Rows are points. The ring and each string are closed loops that go straight from each point to the next, and from the last back to the first. Before rounding, they use only three directions, however many columns there are. How many times does the string pass through the ring? Passing back the other way cancels.

Ring (6 x 3):
[[ 39 -22   9]
 [ 20  18  42]
 [-28  42  50]
 [-64  25  19]
 [-44 -25 -22]
 [  2 -47 -28]]
String:
[[ -44   -8    9]
 [ -71   -7   19]
 [ -92   14   24]
 [ -83   45   19]
 [ -45   42   10]
 [ -26    9   14]
 [ -42   -2   27]
 [ -77    5   40]
 [ -86   30   21]
 [-105   14   18]
 [ -78  -14   16]
 [ -83  -11   -8]
 [ -59   -2  -31]
 [ -31    1  -23]
 [ -33  -17    1]
 [ -28  -16    7]
 [ -31   -2  -24]
 [ -44    9  -44]
 [ -27   11  -14]]
Times through: 2

Ring:
[[-19  13 -29 -35]
 [-49  -5 -29 -43]
 [-75 -38 -18 -29]
 [-73 -63  -1   4]
 [-46 -64  19  43]
 [ -4 -35  32  71]
 [ 26  -2  28  67]
 [ 35  17  13  45]
 [ 21  24 -13   1]]
String (24 x 4):
[[ -52 -110  -10   18]
 [ -33  -79   -4   24]
 [ -29  -94   13   55]
 [ -13  -73   23   68]
 [ -11  -42    4   32]
 [ -10  -13   15   38]
 [  16   31   49   80]
 [  49   39   49   93]
 [  68   13   19   70]
 [  34   -8   -4   30]
 [ -10  -12   -1   15]
 [ -11  -11   -2   12]
 [   7  -11  -23   -7]
 [  12   -1  -43  -35]
 [ -12  -16  -28  -20]
 [ -26   17    0   -1]
 [ -43   28  -14  -32]
 [ -75    5  -42  -76]
 [ -72  -46  -44  -61]
 [ -46  -54  -26  -21]
 [ -34  -28   -6    3]
 [ -64  -13   10    5]
 [-102  -64    7    2]
 [ -90 -113   -2   11]]
Times through: 3
String:
[[  0  41  -2   0]
 [ 43  71  -5   6]
 [ 52  16 -17  13]
 [ 61  34  -2  32]
 [ 25  58  24  40]
 [  1   9   5  21]
 [ 10 -29 -22   2]
 [ 19 -20 -36 -16]
 [ -2 -22 -33 -21]
 [-14  -3 -49 -54]
 [-27 -25 -32 -30]
 [-35 -30 -33 -33]
 [-62 -21 -55 -79]
 [-59  16 -30 -57]
 [-38  31  -1 -14]
 [-22 -14  -7   2]
 [-17  -7  -9  -1]]
Times through: 1
